Rows are points. Each copy is the shape, with its points in the same order, turned, moved and blurred by noise. Some copies are also mirrored. Which?
In the rows, 128 means zero.

Shape (6 x 2):
[[108  97]
 [139 100]
 [118 182]
 [ 88  97]
 [117 109]
 [132 168]]
Copy 1 (6 x 2):
[[160 120]
 [145 144]
 [ 85  84]
 [171  99]
 [152 119]
 [ 94 102]]
Copy 1 is: only turned
Copy 2 (6 x 2):
[[ 93 125]
 [108 148]
 [178 102]
 [ 86 107]
 [103 128]
 [167 123]]
Copy 2 is: mirrored
Copy 3 (6 x 2):
[[144  97]
 [113 104]
 [169 174]
 [164  78]
 [139 104]
 [155 166]]
Copy 3 is: mirrored
Copy 4 (6 x 2):
[[160 121]
 [141 147]
 [ 81  94]
 [168  96]
 [143 122]
 [ 85 117]]
Copy 4 is: only turned

Shape (8 x 4):
[[119 147 165 100]
 [113 159 136 107]
 [ 99  83 134  69]
 [119 131 128  97]
 [114 161 103 124]
 [120 100 101 180]
 [ 69 122 152 186]
 [125 140 137 113]]
Copy 1 (8 x 4):
[[145  99 178 119]
 [152 134 163  94]
 [ 67 121 137  96]
 [132 125 142  98]
 [170 147 147  99]
 [149 179  98 155]
 [125 189 155 182]
 [148 123 150 114]]
Copy 1 is: only turned
Copy 2 (8 x 4):
[[153 114 170 149]
 [127  91 161 152]
 [202  78 132 128]
 [151 102 141 152]
 [109  79 141 151]
 [108 104  94  75]
 [108 101 162  58]
 [135 106 140 144]]
Copy 2 is: mirrored
Copy 3 (8 x 4):
[[142 170 140  94]
 [159 150 131 105]
 [134 144 204 139]
 [148 140 155 110]
 [173 118 119 113]
 [101  80 109 145]
 [102 144  85 168]
 [142 140 133 101]]
Copy 3 is: mirrored

Shape (11 x 8):
[[144 156  97 128  88 177 137 134]
 [139 138 129 170 130 151 111 127]
 [ 80  82 123 121  97  65 191 155]
 [145 157  80 117 138 135 121 116]
 [183 104 132 146 135 143  97  92]
 [148 143 164 121 125 156 136  92]
 [ 92 100 166 117 141  96 205 191]
 [107  96 101 108 127 152 142 155]
 [138 132  91 149 141 153 108 126]
 [168 135 113 151 135 173 166 104]
 [201 130 163 135 124 139 133 131]]
Copy 1 (11 x 8):
[[154  74 133 144 136 180 140  86]
 [141 102 141 151  94 134 138 115]
 [106 151  91  77 171  96 102  55]
 [175 109 130 115 136 168 141 137]
 [155 133 189 168 121 128 147 132]
 [173 133 134 179 129 136 165  87]
 [126 147  55 138 161  83  71  57]
 [112 107 107 138 174 140 116 114]
 [146  93 141 136 118 147 137 140]
 [184  73 148 159 142 120 142 100]
 [180 135 165 182 118 134 106  89]]
Copy 1 is: mirrored
Copy 2 (11 x 8):
[[170 119 160 116 145 104 122  95]
 [113 115 117 135 161 105  94 111]
 [113 109  90  89  51 181 154 133]
 [165 109 126 155 149 106 136 144]
 [113  97 146 130 176 117  75 167]
 [108 101 161 128 189 144 129 120]
 [ 85 174  89  88  92 178 174 128]
 [168 149 114 113 121 161 115 131]
 [158 117 109 143 151 106  96 128]
 [143 107 130  93 189 102 128 131]
 [ 85 131 168 109 165 102 115 152]]
Copy 2 is: mirrored

Shape (15 x 9):
[[160  86  89 137  59 108  79 121 101]
 [154 107 133 120 141 121  95 173 122]
 [173 110 102 150  79 115 102 135 125]
 [108 119 121 134  90 129  92 142 118]
 [162 113 146 124 160 181  98 130  94]
 [140  93 114 111 134 140 115 153 117]
 [ 96 128 137 112 192  95 171  94 154]
 [144 127 141 152 153 133  84 166  91]
 [139  76 177 157 139 154 105 152 115]
 [120 119 117 138 129 135 163 161  84]
 [121 145 128 125 150 134 170 113 197]
 [151  88  69 152  91 120  96 152 136]
 [119 174 141 129 168 106 185  94 184]
 [ 93 147 115 126 166 140 138 115 157]
 [141  97  65 181 100 109 111 123 127]]
Copy 1 (15 x 9):
[[ 34 113 164 140  91 116  86 134 125]
 [100 171 165 100 140 114 108 117 133]
 [ 60 128 165 129 102 108 126 148 127]
 [ 89 119 161 151 135 134 105 111 125]
 [135 190 135 109 127 135  82 155  96]
 [117 159 164 109 115 139  97 124 144]
 [173 142  71 115 126  97 127  92 180]
 [102 161 144  97 169 124  99 135 102]
 [100 181 128 103 125 168 127 111  90]
 [143 109 150  84 133 148 111 135 133]
 [165 157 115 150 116 107 169 118 179]
 [ 53 130 166 134 118 132 112 145 172]
 [186 138  89 133 128  73 174 118 174]
 [159 147 105 153 150 121 124 123 171]
 [ 52 110 128 126 124 131 123 163 170]]
Copy 1 is: mirrored
Copy 2 (15 x 9):
[[137 157 137 163 184  79  75 147 144]
 [128 149 125 107 133 129 102 173  93]
 [126 154 119 134 146  69  98 154 140]
 [148 126 123 115 159 107 130 146 144]
 [143 136  80 147 165 127 125 155  58]
 [140 147 109 121 143 147  97 148 106]
 [ 78 126 153 129  71 186 156 107 105]
 [151 152 127  90 158 113 130 153  62]
 [ 91 118  87  93 160 110 108 163  73]
 [131 162  91  93 133 140 133 103 122]
 [ 97 105 121 148  58 127 167 138 130]
 [154 143 121 133 144  72  65 140 140]
 [ 80 130 143 155  60 141 193 128 126]
 [126 100 139 137  94 150 162 113 117]
 [141 148 140 136 127  61  88  97 121]]
Copy 2 is: only turned
Copy 3 (15 x 9):
[[146 175 128 120  79  34 137  95 163]
 [112 134 135 176 114 103 156  98 169]
 [152 144 128 124  90  68 122  87 152]
 [121 182 114 150 116  81 140 121 129]
 [176 131 141 190 145  98 168 146 176]
 [133 144 152 156 128  89 175 113 150]
 [ 86  97 150  95 137 157 180 174 127]
 [118 143 142 193 131  90 128 137 173]
 [153 180 172 180 116 136 147 134 170]
 [117 143 167 138 181  89 141 115 138]
 [129  90 129 109 119 157 165 130  90]
 [130 148 154 143  78  47 144  86 126]
 [108  71 115  92 132 171 143 158 107]
 [109 111 130 133 133 130 166 167  93]
 [132 137 168 118  81  48 114 116 115]]
Copy 3 is: only turned

Shape (15 x 12):
[[ 87 130 130  97 143 133 132 114 164 128 116 121]
 [119  97  76 118  88 176 135 137 106 142 139 122]
 [150 141  79  97 122 109 126 109 164 109 125 109]
 [112 138 101  97 132 109 109 104  96 134 116 127]
 [130 103  95  99 120 128 178 131  81 124 124 140]
 [132 133  94 114 122 105 123 142 141  95 154 141]
 [131 129  95 137 129 123 125 102 149 133 208 126]
 [137 143 222 112 142 124 155 142 116 149 143 132]
 [123 130 127 116 116 224 114  98 150 110 121 139]
 [121 137  88 103 141 115 116 148 151 100 213  86]
 [119 131 181 148  80 178 134 111 162 103 124 137]
 [135 135  87 150 144 128 141 146 134 109 142  93]
 [127 139 137 123 148 110 129 141 164 113 114 149]
 [134   7 103 112 119 115 125 132  95 117 129 139]
 [137 117 111 113 106 159 120 145 163 125 109 138]]
Copy 1 (15 x 12):
[[139 176 115 123 110 114 104 139 123 132 128 154]
 [ 92 111 129 142  86 129 125  81 113 166 168 114]
 [132 159 151 145 121 169  94 147 136 128 186 142]
 [130 143 130 168 106 144  84 128 128 121 131 104]
 [150 101 176 145  97 129  94  89 111 124 140 114]
 [122 133 138 131 150 152 110 111 134 106 170 135]
 [117 154 136 123 152 125 123 103 186 147 168  97]
 [142 151 176 140 139  75 176 143 129  90  76 137]
 [ 99 138  90 106  72  82 143 142 120 126 171 131]
 [103 176 147 132 137 155 113  81 201 122 157 150]
 [142 127  97 128 125  89 196 151 120 132 163 149]
 [117 121 145 115 113 177 113 124 161 150 147 146]
 [137 145 131 116 154 136 116 149 118 101 137 150]
 [116  61 158 175 148  89  62  93 117 168 160 151]
 [ 95 127 128 125 126 125 136 136  99 136 171 155]]
Copy 1 is: mirrored
Copy 2 (15 x 12):
[[ 96 125 112 141 103 157 146 148  94 139 109 159]
 [ 81 104 149 128 140 115  96 115 161 108  88 161]
 [ 97 180 107 143 160 144 127 147 111 119  98 125]
 [100 138 132 157 116 128 146 155 138  92 135 128]
 [ 99  82 148 131 161 150 122 144 146  89 118 114]
 [ 93 136 101 138 137 120  96 149 104 115 112 100]
 [ 84 160 117 114 100 135 103  86 114 114  94  92]
 [151 104 124  80  84 184 107 151 112 139 182 133]
 [102 119  74  97 117 134 124 113 133  99  92 208]
 [ 55 162 100 111 111 125 102 135 129 163  94  77]
 [123 111  85  99 124 137  97  93  91 132 150 200]
 [123 132 108 132 142 119 123 122 137 154  90 102]
 [138 128  99 131 118 142 115 162  78 127 116 130]
 [ 83  88 198  88 157  79 133 151  97  90 107 125]
 [116 130 115 124 141 127  93 150 110 121  93 176]]
Copy 2 is: mirrored
Copy 3 (15 x 12):
[[139 130  89 120 136 156 145 138 130 103 126  61]
 [173  97 108 105 137 129 118 150 139 180 115 135]
 [ 80  92 102 116 147 142 136 151 155 105 122 108]
 [110 115 132 134 148 160 105 147 126 150 128  77]
 [140  89 107 143 142 153  98 122  85 151 122 132]
 [117 110 113 148 127 123 114 119 160 110 101 113]
 [147 121 118 142 162  94 110 170 183  99 141 121]
 [142 159 143 124 171 100 129  75  63  87 155  84]
 [190  93 128  74 174 167 158 120 157 122 126  85]
 [136  90 107 140 136  64 103 162 172  89  89  80]
 [173 133 111  79 152 130 169  65 154 116 162  87]
 [132  91 137 114  99 114 118 144 138 105 135 107]
 [119 139 130 134 122 145 152 112 129  80 122  95]
 [157  82 113 204 127 123 177 127 110 187 115 141]
 [140 129 112  96 133 147 170 123 136 125 102 118]]
Copy 3 is: mirrored
Copy 4 (15 x 12):
[[131 168 182 100 131 150 149 183 138 148 113 147]
 [115 192 154 116 127 147 153  74  97 133  83 138]
 [162 160 130 153 131 170 155 134 154 167  91 156]
 [129 141 146 133 115 136 116 133 122 178 103 174]
 [121 155 180 141 122 148 142  96 113 171  76  93]
 [157 158 117 157 152 142 158 139 109 157 108 122]
 [137 142 139 156 153  98 186 133 146 123  86 165]
 [119 113 174  92 152 100 109 144 171 129 141  81]
 [102 224 156 118  91 140 144 133 151 101 134 134]
 [142 160  98 127 175 108 186 160 142 148  66 138]
 [128 182 165  88 103 130 169 127 162 110 185 113]
 [111 136 116 136 150 175 180 132 139 146  89 124]
 [151 144 160 137 138 162 134 165 134 136 141 120]
 [180 142 178 102  94 146 145  93  84 112  34 105]
 [150 196 151 112 136 172 134 131 123 122 133 138]]
Copy 4 is: only turned

Shape (17 x 12):
[[110 141  96 131 169 154  94  87 150  83 124 106]
 [111 115 142 100 147 154 137 130 103 175 122 130]
 [101 111 116  90 161 110 113 138 129 124 134 128]
 [109 220 114 129 158 124 145 216 174 117 160 133]
 [133 123 100 181 142 165 121 173 112 144 121 137]
 [124 114  95  90 116 150 125 103  87 147 122 122]
 [183 151 123 102 123 158 171  89  83  74 151 179]
 [109 117  85 151  98 111  90 146 103 127 118 155]
 [151 138 121  98 116 103  86 148 150 102 197 107]
 [129 140  95 125 160 136 175  80  95 169 103  69]
 [142 116 102 121 164 117 123 127 124 137 176 110]
 [ 94 133 152 105 118 122 120 158 108 154 152 103]
 [136 116  89 145 134 163 183  84 142 124 106 115]
 [141 150 117 119 155 114 119 149 124 110 142 104]
 [110 171 155 139 118 116 132 122 126 136  91 156]
 [141 127 115 173 132 141 111 183 119 112  48 121]
 [ 75 148 136 131 193 139 160 191 112 100 146 101]]
Copy 1 (17 x 12):
[[ 59 125 177  65 123  84 138 119 136 100 148 118]
 [126 135  88 126 107 124 153 135 107 140 142 119]
 [113 136 135  94 112 144 110 125  97 134 153  97]
 [138 124 190 168 134 125 103  62 133  92 180  53]
 [ 85 135 134 164 148 104 135 153  87  72 132  87]
 [ 98 178  86  93 122 117 135 141 129 123 114 120]
 [119 189 100 111 198  93 122  82 114  91 135 191]
 [ 87 167 148 121 119 161 110 140  87  74  90 100]
 [153 176 192  81 154 111  97  99 104 124 104  84]
 [ 89 107  71 122 102  76  98 158 163 131 134 135]
 [128 134 135  97 133  82  97 115  89 122 133  89]
 [137 146 143 137 105 135 119 125 111 162 106  98]
 [ 67 102 100 102 176 101 129 145 150  92 132 124]
 [135 151 164 118 136 103  90 125 111 105 153 106]
 [128 123 143 147 102 145 141 105 128  86 132 156]
 [ 85 145 175 170 132 146 126 201 113  64 164 112]
 [ 83 113 165 161 129 110 106 100  97 162 195  90]]
Copy 1 is: mirrored
Copy 2 (17 x 12):
[[120  87 156  95 112  87 172  77 135 113 167 142]
 [ 58 123 146 121 112 129 156 161 116 110 109 146]
 [ 89  91 157 103 140 146 137 117 129  98 119 128]
 [ 77 114  65 188 128 138 131  60 137 109 145  71]
 [104 136 144 170  95 130 162  94 138 157  95 152]
 [ 91 110 178 122 126  83 147 151 107 101  91 148]
 [124 186 157 152 162  69 132 119  99  59 149 178]
 [151 103 157 138 123 131 138 107  93 135  71 136]
 [130  80 107 123 124 108  67 103 153  88 123 137]
 [ 51 143 148  83 126  47 190 131 144 121  88 121]
 [ 96 101 127 113 133 109 132 104 169  93  98 154]
 [ 67  97 112 116 130 127 109 145 110 135 106 129]
 [119 154 168 127 136  66 193 135 155 129 131 123]
 [ 89 122 128 116 121 107 116  80 138 104 121 126]
 [117 154 112 114 113 130 160 124  72 119 129 106]
 [110 165 178 134  75 143 143  72 109 178 110 107]
 [ 33 114 116 136 163 144 144  72 139 155 150 132]]
Copy 2 is: mirrored
Copy 3 (17 x 12):
[[138 168  51 105 125 117 152 140 138 143 111 111]
 [177 131 145 147 116 127  80 139 130 120 131 135]
 [134 116 111 122  78 110 108 132 142 122 110 110]
 [139 103 143  98 129 124 137  72  64 133  79  24]
 [206  84 111 126 141 144 162 127 113 116 129 113]
 [152 126 114 153 125  92 110 147 129  96 132 157]
 [143 144 119 159 143  71 148  70  96 152  80 200]
 [151  76 109 102 124 122 154 117 152  70 132 146]
 [105  81 127  98 131  65 135 148 136 138  63 103]
 [141 160 118 158 108 130 127 185  62 131 161 155]
 [147  95 108 119  96 104 131 166 104 138  82 129]
 [120  89 153 140 133 137  97 143 136 119 116 105]
 [166 176 115 156 117 125 191 149 101 116 119 152]
 [130 101 114 113 114 101 137 129 104 150 116 106]
 [136 141 162  96 135 154 128  92 127 124 145 138]
 [183  92 116 108 129 131 184 104 135 131 194 106]
 [139 102  99 167 102 163 121  99 101 164 107  58]]
Copy 3 is: mirrored
Copy 4 (17 x 12):
[[174 136 142 161 105 136  97 176 139 132 109  87]
 [122 172  96 142 141 117 121 134 172  89 149 155]
 [135 139 111 115 109 158 114 126 152  90 117 119]
 [130 135  37  54  80 137 111 201 188 163  90 127]
 [118 131  89 133 159 132  71 176 149 155 135 172]
 [140 134  98 162 159 124 126 121 165 101 159 107]
 [178  79 137 140 130 122 176 162 211 145 195 134]
 [ 96 112 105 120 166 167  94 148 127 139 154 108]
 [154 109  73 110  97 155 166 128 100 149 112 117]
 [128 175 120 185 140  85 106 108 210 144 119 109]
 [153 142  96 147 104 155 124 112 150 150 119 145]
 [117 173  75 100 150 132 149 133 144 112 120 130]
 [163 138 139 145 127  78  76 131 183 154 163 115]
 [133 121 101 125 113 132 131 147 159 142  91 129]
 [ 80 150 130  99 127 112 134 187 171 128 154 109]
 [ 83  94 127 118 166  99  66 187 146 131  99 148]
 [159 170 105  77 138 145 109 166 200 130  63 154]]
Copy 4 is: mirrored
